Rows are points. Before rounding, the points of a table are all equally far from one centre. They may lie mostly on one side of it. Write the centre, to within rounding.
(in the rows, 128 means zero)

Points, 10 rows:
[[175 180 105]
 [126 192 138]
 [106 139  87]
 [135 197 131]
 [140 107 138]
 [ 93 146 110]
 [117 112 103]
 [126 195 110]
 [173 126  94]
 [174 117 123]]
Centre: [140 151 119]

Points:
[[113  86 130 128 140 102 127 143 158 114 129]
 [170 106 169 118  96 165 140 137 197 109 170]
 [128 124 177 148 171 106 146 162 167 187 146]
 [149 115 137 145 161 162  56 112 160 139 138]
 [ 97 198 178 157 153 157  98 134 195 123 119]
 [123 136 142 130 142 184 104 110 124 151 161]
 [137 145 136 124  89 154 108 154 146 121 209]
 [157 124 195 122 105 112 138 146 177 182 188]
 [151 177 190 123 146 160 167 139 201 173 150]
 [121 111 148 117 138 131 108  87 171 160 195]
 [142 138 194  98  85 129 120 170 187  91 142]
 [134 188 152 129 171 159 119  89 151 157 136]
 [125 151 161  83 113  95 162 138 188 108 166]
 [122 137 158 131 137 120 120 121 100 116 138]
 [126 131 136 113 102 114 154 111 176 108 109]
 [147 217 175 115 137  92 140 136 173 157 155]
 [112 120 147 102 166 125  90 111 161 129  99]]
Centre: [141 150 157 130 134 131 110 142 179 136 150]

Points (29 x 24):
[[100  88  89 110 106 135  95 116 183 162 125 158  75 123 103 168  59 136
  105 138  74 168 142 141]
 [134  74  96 137 112 163 108  82 146 154 141 162  85  97  77  72 137 118
  159 117 134 161 122 133]
 [118 149 123  86 151 118  46 155 126 146 122 100 140  79  60 134  63 129
  118 108 150 133 113 106]
 [104 146 112 120 100 135 107  60 110 134 152 126  71  87  75 132 110  50
  113 103 127 146 106 141]
 [113 111  65 128 143 162  80 100 201  78 121 147 105 103 142 124  53 148
  146 110 131 165  84 152]
 [147 169 121 131 111 168  47 134 145 120 109 122 113 127  81 119  99 164
  112 118  68 145 121 114]
 [109 111 156 131 142 142 106 148 199 149 119 118 142  65 144 103 136 167
  108 140 135 143 106 157]
 [133  99 119 112  95 116  87  92 119 123 115 114 101 115 118 118 146 168
  129 108 171 114 175 175]
 [112 104  75 123 120 131 116 114 156 123 135 205 134  64  86 118  78 118
  134 107 167 180  91 170]
 [118 114 119 134 113 120 144  49 115  90 112 108 119  66  64 111  66 125
  161 113 152 183  90 126]
 [148 114  83 156  77 140 109  90 135 196 139 139 153  64 111 145 110 103
  138 134 109 150  72 118]
 [129  93 134 173 110 173 102  52 135 109  81 144 101  88 114 150 140 160
  139  97 114 185  88 152]
 [108 108 162 183 152  91 125  81 100 115 124 129  97  75 136 123  75 145
  147 154 170 104  85 145]
 [106 118 144 117 102  91  36 147 134 111 157 139 132 109 113 145 111 156
  150 168 121  98 122 173]
 [103 156  93 105 104 152  91 119 137 148 141  84 113  76 142 110 128 165
  124  84 115 177  84 132]
 [142 118 119 114 147  90 115 106 183 128 156 115 117 148  85 113 122 174
  150 125  89 186 120 123]
 [136 147 145 154  73 112  57  70 166  93  96 123  77 128 137 155  95 146
  118 112 167 157 101 106]
 [ 99 125 110 105 171 138  53 106 173 123 113 133  96 162 130 143  65 125
  111 157 143 171 124 107]
 [125 126 112  77  89 135 104  83 136 116 136  97  81 111 124 188  89 175
  120  81  95 117 109  90]
 [114  96  84 160 130 127  54 108 131  94 112 131 116  94 111 186 113 147
  134  60 186 144 104  97]
 [101 111  60 137  68 162  91 135 116  99 135 152  59  97  82 151  84 167
  121 123 127 102 115 129]
 [108 105 104 143  98 101 130 108 158 108 131 195 133 140  98 181  86 102
  150 117 181 150 109  99]
 [111 117 152  87 152 158 116 115 111  84 153 184 107  73 102 108 100 159
  144 119 165 174 122 142]
 [130 137 131 103 112 122  74 125 160  94  98 133 117  48 149 148  92 128
  145 112 139 207  79  98]
 [ 93 118  82 149 136 141 118  53 135 135 107 117  77 125  76 163 122 102
  192 121 138 151 132 172]
 [122 154 145 147  95  82 135 140 131 143 105 162 121  77 118 110 103 139
  116 161 139 176  77 161]
 [115 146  99 129  68  93  81  92 136 137  52 142 124  94  92 134 123 107
  137  86 113 140 128 116]
 [105 100 112 128 112 157  69  68 148 132 148 165 127  94  76 173  96 163
   99 112  59 134  63 158]
 [117 133 130 127 141 119 150  75 137 129  98  88 118  74 116 162  79 171
   86 108 191 170  97 154]]
Centre: [122 118 122 133 124 131 100 104 146 126 127 130 110  95 101 147  95 135
 133 125 131 135 109 134]

Points, 30 rows:
[[126 126  81 110 163 106  92 122  79 142 137  81 139 162 149 131 111 177
  122  57 138  74 120 113]
 [126 136  81  77 104 121 112 122  80 119 125  98  80 146 161 118 125 203
   95 153  85 136  81 105]
 [140 103 110 103 117 112  86 147  88  92 155  90 185 157 101 136 138 150
  122  99 168 103  76 112]
 [140 107  83 128 126 128 103 160 102 100 188 122 112 145 166 124 173 184
   86  89 155 108  69 167]
 [199 137 131  95 129 154  97 119 100 171 141 132 125 145 169 119 144 176
  151  79 119 146 103 112]
 [153 100 157 115 142 124  94 105  66 151 149 114 158 155 141 111 145 161
   72  93 146  96  84 110]
 [131 119 113 109 106 142 135 106  97 145 194 105 102 115 167 126 133 128
   89  68  92 152  70  76]
 [108 112  85  85 151 117  94  78  95 167 173  55 108 145 179 171 140 201
  112 114 111 122  92 101]
 [150 142 111  89 146 153 129  90  96 113 171  79 141  92 128 134 174 173
  117 107 181 162 115  96]
 [113 119  43 101  91 146  86 143 118 123 180  95 132 113 168 135 150 141
   84  82 128 162 101 153]
 [147 147 123  84 133 135  88 118 138 126 192  67 133 158 150 132 129 179
  121 105 126  80 130 152]
 [151  82 105 119 111 128  88 152 103 147 194  92 145 115 161 154 136 177
   90 136 179 166 139 144]
 [115 132  98 150  84 133 132 161  90 160 188  69 126 137 132  79 153 159
  101  60 126 105  91 133]
 [143 110 115 134 132 144 130  99  86 135 148  53 118 181 101 137 152 193
  109  97 119 103  63 123]
 [172 112 116 119 174 159 133 145 123 165 118 101 146 144 134 108 140 215
  137 137 125 106 119 104]
 [163 126  91 151 148 128 110  99 119 165 195 121 175 162 155 129 111 203
  111 103 108 114  76 116]
 [143 114  55 151 113  87  84 128  71 154 155  75 141 192 139 150 121 154
  141 108 139 123  76 158]
 [145 113 107 107 144 167 134 156  97 141 130 113 123 125 153 174 143 192
   56 131 110 142  66 133]
 [139 121 100 131 106 130 106 147  99 101 126  79 157 137 149 144 198 127
  148  97  59  94 101 101]
 [146 110 130 125 145 127  86 131 108 101 126 127 125 113 131 193 129 176
  154 165 143 114 142 115]
 [129 100  97  87 116 176  83 104  76 115 124  68 141 130 150 107 128 182
   97  88 107 129  93 140]
 [ 94  91  88 132 144 144 105 152 117 120 170 119 186 135 158 122 120 177
   86  86 133 114 113  77]
 [138  73  92  85 128 125 134 113 106 101 106 124 111 110 175 137 156 168
  117 111 126 144  37  90]
 [160  74  77  97 144 126 113 158  56 136 164  88  95 168 147 100 130 176
  135 105 120 122  70 151]
 [178 108 117 108 135 173 103 106  80 138 152  69 100 121 172 145 178 190
   98 103 126 131  94 158]
 [159 108  94  94 159 152  84 121 145 172 146 134 146 125 141 145 156 207
  115 103 165 115  76 136]
 [157 109 111 131 176 117 111 102  88  99 194 105 152 123 163 108 125 190
   82  95 107 158  83 119]
 [128 103 109  45 166 147  84 129  83 110 152 124 134 150 136 121 148 178
  114 122 160 113 111 114]
 [174 113  95 119 117 145 105 168  61 134 205  76  93 103 147 137 172 142
  123 134 171 135 115 103]
 [156 124  93 116 146  95 131 159 154 125 118  28 125 119 145 112 132 180
  113 154 155 117  86 111]]
Centre: [124 123 104 124 127 115 116 131 102 144 153 100 132 121 151 130 148 156
 132 126 126 128  95 121]

Points:
[[ 89 155 116 155 137 117  92 130 147 144 102 153  85 136  93 152 121 132
  199 133 118 137 157  87]
 [145 126 156 121 114 107 115 131  96  94  78 115 115 123 173 173 130 122
  148 180 160 125  95 111]
 [146 174 126 197 155 111 161 132 150  98  75  77 129 111 121 190 121 117
  150  92 120 104  94  88]
 [165 143 154 148 158 118 124 149  90 126 155 110 112 123  96 204  77 115
  181 168 144 118 107  97]
 [131 177 154 143 124  64 156 107 178 110  81 108 132 160 116 164 158 124
  170 146 158 114 159 135]
 [176 135 104 154 162  83 121 160 134  77  86 104 146 127  95 207 135 165
  183 142 194 112 104 100]
 [162 115 106 138 162 115 112 114 143 104 139 106  92 143 147 169 141 133
  151 168 179 104  70  90]
 [165 166 104 129 147  71 150 137 124 124  93 127 108 163 181 135 116 122
  124 158 136  82  74 104]
 [181 115 116 137 169  65 123 139 179  96  57 136 110 119 121 171 132 136
  114  85 118 124  90  96]
 [164 120  93 140 156  48 144 183 116 125 111 145 157 108  88 153  89 115
  204 150 105 116 136 102]
 [148 149 132  80 136  66 127 117 118 104 138  92  97 100 138 154  98 124
  150 140 120 159 120 127]
 [156 185 111 162 168 128 129 174 137 144  81 139  81 110 138 179  95 191
  171 132 152  98 108 129]
 [157 146 140 121 152 130 122 198 148 168  92 142 106 112 117 192 168 160
  174 145 161  97 117  57]
 [181 142 116 123 151  52 122 176  92 146  78 160  96  94 125 171 139 166
  175 153 144 146 131 119]
 [144 188 116 160 150 109  98 145 137  82 101  88 122 142 116 195 124 158
  196  89 108 115  86 122]
 [113 113 129 119 131  90 116 170 116 162 105 105 129 150 169 224 125 145
  170 126 138 120 112  98]
 [164 121 141 118 153  28 150 204 137  93  74 125  88 128 135 192  99 140
  142 132 129  79 141 107]
 [188 129 177 185 175  89 113 120 148 113 140 146 137 120  92 187 141  93
  148 146 132 119 152 143]
 [114 139 134 143 177  60 183 157 163 128 102  94 107 132 111 128 105 164
  139 187 170 145 129 109]
 [164 134 118 165 114 102 115 147 112  56 113 140 119 139 141 131 162 120
  183 145 142  62  92 101]
 [151 136 169 152 141  87  72 162 172  73  65 121  95 106  90 125 139 162
  162 129 157  75  98 123]
 [136 159 122 121 174  67 110 153 125 130 141 136 107 144 152 173 105 148
  119 115 128 116 208 106]
 [152 168  89 124 170  92 123 183 151 135 121  83 134  93 132 149 109 127
  110 193 126 127  77 122]
 [166 154 139  88 165  68  83 164 188 103 121 127 155 107 134 197 134 101
  155 121 147 112  94  89]
 [162 149 124 149 148  74 121 172 156  99 115 110 145  75 177 156 106  91
  103 127 155 101  84 125]
 [140 165 108 146 143 104 155 127 163 110  87  96 112 100  92 180 144 152
   93 113 111  94 110  64]
 [118 150 135 132 131  53 101 162 122  68  70 123 107 120 152 162 102 164
  167 167 136 108 104  67]
 [162 177 172 157 131 123 134 126 166  67 111 141 135 134 146 167 132 109
  155 139 151 152  98 139]]
Centre: [142 143 135 143 160  94 124 164 137 118 108 119 121 126 117 151 132 130
 151 132 135 108 124 114]

Points, 29 rows:
[[160 169 109  98 206 123  88 153  47 124  97 146 144 108  99 158 107 130
  104 140 141 142 174 104]
 [164 155 103 128 152 172 121 146 113 144 106 162 111 134 114 178  87 138
   53 138 119 153 146 106]
 [163 157 115 110 150 127  48 111 108 147  86 129 135 103  66 149 113 118
  126 193 149 143 164 133]
 [131 156  74  98 131 184  70 112  84 149 107 127 109 105  76 145 117 110
   56 154 112 125 139 169]
 [121 140  89 155 151 132 121 101 115 146  98 173 150 124  95 158 110 116
   83 122 176 149 137 137]
 [136  89 139  88 139 142  89 132  94 109 130 160 164 146 115 134  69 146
  102 174 103 197 170 142]
 [153 103 105 125 144 180 127 104  73 140  87 167 133 127  81 146 104 112
   98 158 111 130 175 148]
 [162 117  78 126 141 158  79 125 163 117 103 156 109 110  80 115 140 145
   87 158 110 174 178 159]
 [139 110 101 121 168 133  74 162  57 137  91 124 151  97  76 164 116 109
  106 139 116 142 204 157]
 [133 132 114 111 167 114  82 113  80 146 133 133 135 140  97 205 154 140
   85 163 103 157 168 102]
 [114 132  97  75 137 162  96 156 114 113 111 138 141 103  70 156 102 146
   40 127 163 137 188 155]
 [131 142 106 116 169 119  64 115  76 155 118 150 110 132 111 150  77 116
   57 148 123 138 202 158]
 [106 177  87 121 166 151  92  91  95 109  80 150  77 129  81 152 106 148
   98 147 123 112 162 163]
 [147 123 107  95 105 130  75  93  75 146 123 162 186 135  59 125 137 148
   75 153 117 157 162 113]
 [ 92 136 127 127 157 131  90 132  99 140 103 156 130 135 116 180  87 153
   70 162 125 144 214 137]
 [142 141  99  72 119 151 101 128 123 149 127 150 176 116  62 121 114  98
  124 166 127 140 152 124]
 [134 155 101 101 198 175  74  99  75 113 116 144 162 115  93 174  82 121
   97 144 166 136 164 120]
 [118 142 116 117 137 191  81 116  75 147 103 149 157  89 112 157 116 100
  108 146  82 133 164 164]
 [147 136 122 134 119 133 105 147  91 137 131 159 124 120  94 149 102 106
   38 155 151 165 184 138]
 [143 134 112  95 108 145  79 129 108 134  94 194 125 104  63 181 118 159
   96 116 121 160 173 137]
 [162 131 138 111 144 180 120 103  80 103  95 150 120 105  89 132  89 115
   71 158  97 181 170 154]
 [112 129 124 124 131 144  48 173  92 152  94 143 123 143  90 136 109 113
  101 147 148 142 148 173]
 [109 164 102  97 100 207 108 101  67  88 111 148 144  98 115 155  91 154
   86 168 153 156 162 147]
 [129 143 110  84 150 150 101 118  78 117 129 121 127 147  67 195 110 169
   87 117 154 128 203 156]
 [119 137 113 141 160 177  83 119  95 137 128 160 101 101  99 204  74 133
  106 127 128 148 173 117]
 [120 131  64  93 131 176 113 107  84 135  76 130 117 133  99 174  76 133
   54 131 101 130 163 154]
 [136 115 107  90 156 155 108 158  76 173  93 144 176 110 107 144  96 125
   77 128 112 144 185 166]
 [151 151 101 133  87 179 134 110 114 122 160 152 126  94  90 124 107 143
   81 144 162 158 182 152]
 [166 127 146 118 153 146 109 160 109 145 108 147 102  59 122 134  88 133
   68 139 143 153 182 147]]
Centre: [136 133  97 116 137 134  92 123  94 114 121 118 135 108 113 132 106 160
 103 138 124 144 149 131]

Points:
[[132 135 141  94 126  94 152  85 194 158 139  93 123  58 116 118 109 112
  136 104  90 204 111 112]
 [159 147 133  75 126 102 168  94 197 144 154  91 143  77 112  89  93 125
  120 133  73 187 122 121]
 [104 135 153  68 117 132 183  78 178 136 150 107 140  96 120 125 116  83
   99 104  84 156 135 116]
 [ 97 143 127  63 128  90 156 106 164 146 129 111 120  63 134  95  80 119
   93 121  83 161 114 135]
 [128 148 138 116 117 110 175  98 213 166 150 115 142  83 137 124  95  92
  109 119 107 177  81 116]
 [101 141 138  76 110  76 156  77 179 149 146 122 133  76 150 105  92  92
  119 115  88 188 125 118]
 [ 98 113 145 101  91  87 161  67 137 154 149 115 133  76 122 131 116 101
  121 132  92 202 124 128]
 [116 116 119  91 107  95 165  79 178 139 183 126 134  92 144  98 108  74
  102 114  73 176 124 117]
 [ 74 140 114 121 135 111 176  73 215 145 149 104 148  79 140 103 122 122
  133 115 117 179 105 124]
 [113 142 112 104 119 139 159  87 181 150 143 103 112  70 151  87 101 117
   90 104 103 203 128 121]
 [111 132 119  71 113 111 160 115 189 136 148  98 135  59 124 131  88 123
   85 119  72 159 100 113]
 [122 140 146  63 114 100 139  80 199 142 152 101 102  91 106 113  85 122
  135 138  68 169 132 112]
 [114 137 144  58 108  93 162  83 157 139 159 116 156  64 127 113  91 104
  114 143  78 169  97 128]
 [ 98 133 149  68 112 102 163  91 187 136 137 135 132  67 135 105 106 111
  122 101  90 165 100 125]
 [131 139 140  84 135  79 127  87 187 144 132 115 150  79 132 130  91 123
  105 111  71 189 104 133]
 [139 138 132  86 105 134 163  77 172 146 136 112 158  65 129 111 117 127
  111  96  80 162 129 113]
 [122 109 137 104 111 107 145  96 191 172 137 107 139  70 136 101  93  86
  115 137  90 171 132 148]
 [134 148 135  89 124  98 174  89 177 164 154  92 137  74 129 124  96  84
  100 113  65 173 116 137]
 [128 122 138  94 109 104 159 109 222 143 157 112 153  84 133  85 101 105
  104 143  84 181 138 103]
 [ 89 150 146  94 130  98 172  56 157 130 152  98 134  67 153 117  92  94
  110 130  98 175 130  98]
 [110 144 124  97 110  91 122  90 182 156 146 127 118  62 150  93  87  98
  113  92 102 144 131 125]
 [ 85  99 144 100 111 116 146  71 195 128 161 100 149 106  98 114 101 118
  123 104  99 190 119  81]
 [116 130 113  85 131 113 184  70 192 141 136  87 140  79 128 127  84 117
  115 116  92 162 125 107]
 [119 153 131  95 140 127 186  88 211 147 143 131 136  85 139 116 125  98
  106 144  94 175 138 109]
 [ 97 132 125  90 111 123 176  93 200 148 149 118 103 117 137 104  74 101
  126 130  81 176  93 123]
 [106 142 142  98 155 125 178  93 174 136 120 122 146  86 145 100 107  83
  100 116  76 185 104 125]
 [135 122 145  98 112  97 164 116 172 148 121 127 155  62 114 128 120  75
  128 148  84 180 121 141]
 [111 129 143 107 143  85 153  80 168 158 135 122 127  72 135 133  96 105
   91 140  78 171  97  97]
 [113 148 114 116  96  92 157  74 160 179 134 122 141  76 127 120 105 107
  109 115 111 191 140  87]
 [122 146 120  86 119  79 144  74 155 158 133 110 106  61 136 117 107 115
  110 159  67 174 117 136]]
Centre: [113 155 125 117 120 108 134 117 156 120 156  96 133 113 114 110 123 112
 122 134 111 163 117 122]

Points, 31 rows:
[[ 88 119  69 122 180 121 133 172 172 105 138 117 102  46 151 118 128 182
  153 161 106 101 105 104]
 [143 107  74 126  98 121 151 157 156  69 103 138 112  32 197 138 105 128
  168 134 136 147 112 115]
 [124 112 109 126 125 119 108 123 135 116 125  93 104  61 187 133 140 131
  184 175 110 131  77  89]
 [175 127  99 122 134 113 123 189 165 131 147 155 108  75 104 157 142 161
  121  99  84 127 112 102]
 [135  90  85 107 124 167 142 119 115 112 114 124 102  71 167 129 143 130
  155 145  92 175  60 137]
 [122 131  84 154 145 146 114 129 176  96 117 140 130  33 142 113  91 150
  157 112 136 163 120  97]
 [ 82 131 101 161 133 108 110 122 121 102  85 160  73  44 145 122 153 169
  143 102 105 112 102 126]
 [133 113 100 108 172 153 203 131 151  93 174  92 101  33 124 104 113 132
  164 144 105 110 106 136]
 [ 72  96  94 140 141 131 167 122 127 131 163 109 131  17 154 137 116 141
  163 172 106  98  93 108]
 [125 115  60 137 134 116 165 145 167 124 154 124 113  29 134 167 159  92
  118 119 126 126  92 132]
 [123 116  98 141 164 135 179 174 154  88 147 118 100  30 137 158 153 152
  186 122 129 120  78 164]
 [129  92  68 165 124  99 183 103 128 119 141  84 125  51 170 133 101 189
  152 122 139 141 112 148]
 [123 118  67 162 120 154 135 159 154  96 171 119 117  66 136 156 146 118
  135 145 129 145  67 127]
 [ 89  87  72 140 188 123 142 149 135 118 118  94 103  35 187 128 158 164
  146 135 124 132 109 113]
 [115 121  77 109 155 155 158 149 175  90 140 175 114  39 161 115 127 135
  118 117  76 127  73 120]
 [137  93 102 124 118 127 134 122 141 139 133 143 137  97 144 140 137 125
  156  76  97 134  80  61]
 [119 130  53 137 137 117 147 149 142  74 167 134 156  84 155 103 139 138
  136 180 127 156 125 130]
 [119 108  91 111 155 166 105 120 155  96 134  88  92  63 125 119 165 152
   99 129 122 108  85 119]
 [134  88 106 152 202 144 170 125  93  75 160 137 137  97 103 116 145 120
  104 125 106  90  99 161]
 [127 108  84 155 128 112 116 144 124 115 193 117 100  56 158 152 143 104
   98 170 129 150 131 144]
 [144 150  92 137 113 143 148 101 155 101 135  99 142  42 150 113 142 150
  117 132 113 107  76  85]
 [103 123  82 141 137 115 119 115  79  93 155 108 128  38 174 112 102 112
  109 113 108 125 123 131]
 [144 125  79 161 162 151 138  96 114 140 136 125  96  72 130 164 143 160
  125 152  61 137  89 164]
 [126 134  84 120 105 132 118 171 139 119 140 128 131  33 158 159 174 180
  158 152 111 118  92 146]
 [138  68  51 163 135 131 129 149 134 103 145 111 116  22 159 111 132 141
  116 109 135 142 109 152]
 [111  95  71 140 138  94 126 106 146 116 120 103 112  80 147  99 104 185
  161 149 112 139  67 106]
 [165 112  93 157 108 114 187 150 115 124 163 103 133  60 119 111 154 112
  157 125 123 154  87 145]
 [100 126  88 142 139 117 214 125 148  90 157 123  91  52 123 124 115 159
  124 151 129 156  83 102]
 [102 149  69  94 148 137 150 148 118 124 122 106 107  33 173 113 110 139
  155 110 111 131  84 113]
 [125 110  89 143 107 138 176 128 179 119 150 119 125  35 166 119 112 104
  112  98  83 118  87 112]
 [112  94 112 120 120 177 126 111 131 124 175 115 110  51 152 172 118 149
  128 152 101 136  94  80]]
Centre: [135 104 122 132 143 125 154 135 134 118 125 143 113  83 148 133 120 143
 134 138 125 108 124 136]

Points (30 x 24):
[[177 134 158 107 201 160 139  86 130 182 169 169 114 159 119 177 136 122
  145 116 162 104 152 119]
 [159 153 143 102 193 133 136 121 142 118 168 227 129 175 102 135 180 132
  177 114 157  90 164 151]
 [178 119 114 104 184 108 148  96 144 161 176 163 144 133 124 170 116 129
  116 124 164 116 191 123]
 [153 138  97  63 171 144 157 126 144 153 139 143 147 149 125 133 101 115
  115 110 148 108 191 182]
 [158 151 142  95 133 174 163 110 139 125 182 157 102 167 117 146 133  91
  156 112 172 127 170 160]
 [138 175 131 111 173 175 155 109 141 108 160 150 161 148 132 153 111  97
  162 124 148 110 144 162]
 [177 128 150  98 161 121 147 113 116 149 155 193 151 178  88 183 101 144
  135 100 146 118 172 167]
 [159 136 109 131 174 176 136  84 147 150 139 204 138 148 109 134 133  99
  173  76 180 137 184 169]
 [194 137 113 110 194 133 119  89 102 155 135 160 160 137 111 182 153 116
  141 146 179 121 170 134]
 [125 150 146  60 172 155  89 111 167 121 123 160 136 119 145 132 100 134
  127 133 141 130 194 165]
 [177 121 126  93 167 125 183 119 116 131 181 170 144 139 124 176 141 124
  133 112 149  98 171 157]
 [181 144 158  85 158 135 159 118 171 157 110 209 114 142  87 151 124 125
  131  60 161 139 171 148]
 [161 160 161  99 184 147 156  72 107 167 131 209 141 132 137 160 147 168
  123 114 139 121 178 160]
 [138 131 131 132 182 115 175  93 141 155 183 171 154 109 127 104 141 134
  123  89 150  95 179 157]
 [134 183 154 122 151 121 140  93 170 154 197 173 135 156 108 153 144 140
  106 137 165 125 184 140]
 [161 129 117 118 158 133 147  84 147 154 160 151 126 164 106 156 141 137
   81  61 165 118 167 155]
 [142 140 141 130 170 131 174 112 129 172 187 191 164 164  85 141 109 127
  144  91 176 120 169 162]
 [138 148 136 138 159 148 135  68 143 201 163 161 137 154 115 168 128 115
  138 112 178 131 184 157]
 [175 183 135  70 165 140 120 115 141 148 171 155 175 117 133 136 115 121
  143 106 186 110 201 147]
 [161 163 141  99 147 199 154  99 157 153 167 174 156 138 112 161 146 106
  103 122 177 128 134 144]
 [150 122 151  91 145 160 152  81 106 161 147 183 136 124 160 124 122 129
  109 148 131 140 183 135]
 [163 150 105 104 133 155 167 108 154 127 163 186 137 187 100 146 142 128
  174 124 137 121 202 138]
 [171 129  96 142 167 112 154 113 138 160 173 161 145 159 108 133 127 150
  107  92 186 136 201 155]
 [144 145 113 122 179 113 161 110 139 161 171 177 164 156  97 137  90 129
  138  93 170 108 199 142]
 [169 134 118 108 167 134 147  94 137 165 195 187 113 142 136 131 123 133
   90  97 137 111 141 127]
 [168 121  93 112 166 146 153  97 142 161 197 148 182 160  96 132 130 121
  127 111 153 149 157 126]
 [167 138 166  97 191 129 116  97 109 159 159 183 118 147 129 163 134 122
  148  97 202  95 188 160]
 [140 119 153  70 167 130  97  59 125 168 135 174 159 159 135 140 124 138
  123 115 166  98 181 135]
 [165 141 109 113 176 164 119  91 126 152 143 218 106 120 105 137 117 158
  141 132 197 153 188 162]
 [138 135 133 135 170 162 151  71 147 156 164 188 160 157 129 169 136 113
  141  91 182 108 163 159]]
Centre: [148 140 139 109 161 142 123 129 137 147 136 165 137 138 110 126 150 139
 141 113 151 132 159 142]
